Each row is a point. Any point is a mix of the corners, with weights that add up to 1. It lies inside the corners' shape when no weight is negative. Is each point inside? If not, which corners have a negative weight?
(in the rows, 128 means zero)

Corners:
(1): [108 130]
(2): [185 109]
(3): [120 216]
Points:
[103 183] -> outside (2)
[179 115] -> inside
[112 132] -> inside
[117 134] -> inside
[131 191] -> inside

Corners:
(1): [ 94  34 151]
(2): [174 156  63]
(3): [ 76 105 131]
(4): [172  85 162]
Points:
[143 109 138] -> outside (1)
[158 140  94] -> outside (1)
[107 124  94] -> outside (4)
[164  87 156] -> inside
[145  82 147] -> inside
[ 98  39 161] -> outside (2)
[148  87 117] -> outside (3)
[172 123 119] -> outside (1)

Corners:
(1): [ 74 144 117  75 154 110]
(2): [128 139 103 112 155 118]
(3): [112   7 129 130  92 124]
(4): [111 170 185 108  86 164]
(5): [105 178 129 114  81 166]
(6): [ 87 181 128 133 152 115]
(7): [110 171 112  82 168  36]
Points:
[101  98 138 118  99 132] -> outside (2)
[111 153 126 113 139 122] -> inside
[ 84 157 146 111 138 114] -> outside (2, 5)
[114 102 134 110  94 154] -> outside (6, 7)
[106 158 146 106 106 138] -> inside
[132 125 121 125 156 102] -> outside (1, 5)
[107 174 134  92 121 134] -> outside (3, 6)
[ 90 112 147 128 100 150] -> outside (2, 7)
[107  90 129 121 102 130] -> inside

Corners:
(1): [101 124  79  74 123 109 133 119 128]
(2): [109 112 132 195  70 164  87 144 100]
(3): [ 52 249 132  90 212 154  39 109 134]
(4): [144 115  80  97 146 102 161 105 129]
(5): [102 111 184 110 168 152 182 147 158]
(6): [ 91 106 187 160  44 144 119  84 119]
(7): [129 120 118 164  99 179 103  95 149]
(8): [193 115  78  46 157 130 166 150 144]
(9): [143  78 129 142 156 121  77 116  85]
(10): [149 121  42  79 105 146 138 138  86]
Points:
[125 113 120 141 120 145 107 119 117] -> inside
[113 128 106 122 128 150 118 123 121] -> outside (6, 8)
[131 125  98 108 153 133 111 123 115] -> outside (6)
[126 129 109 112 124 140 136 126 129] -> outside (9)
[ 94 147 131 124 127 145  99 110 119] -> outside (8)
[128 124 120 103 138 143 128 132 127] -> outside (4)

Corners:
(1): [224 165   7 156  13 182 189 170  60 123  56]
(2): [122 164 122  83 176 131  83 121 101 104 141]
(3): [113 110  65 112  58 124 168 122 123 173  86]
(4): [138 137 164 110 122 123 123 152 114 102  43]
(5): [ 55 122 179 166 123 131  68 143  73 134 176]
(6): [ 74 181 185 128 207 156  92 186 115 134 226]
(7): [142  87 205 103  21 179 168 135 130 133  90]
(8): [148 132 137  94 136 145 207 114  79  88  60]
(9): [119 120 144 134 120 110 158 123 188 121 171]
(10): [127  92 166 100  81 206 147 156 151 118 150]
(11): [142  73 103  93 185  79 185 142 205 157 195]
(12): [146 134 123 148 141 115 154 106 131 158  90]
Points:
[125 140 112 132 145 115 139 135 113 133 125] -> outside (7, 10)
[147 107 170 109  93 165 175 148 150 127 122] -> outside (2, 3, 5)
[130 104 147 113 105 139 154 140 138 136 134] -> inside
[129 122 121 121 124 127 153 136 142 130 137] -> outside (7)
[114 122 151 121 139 124 136 129 140 137 138] -> outside (1)
[118 130 140 132 110 144 136 140  95 124 123] -> inside
[ 99 105 169 105 142 139 113 148 149 141 159] -> outside (1, 8, 9)
[146 139  94 129  81 146 153 128  88 117  76] -> outside (6, 7, 11)
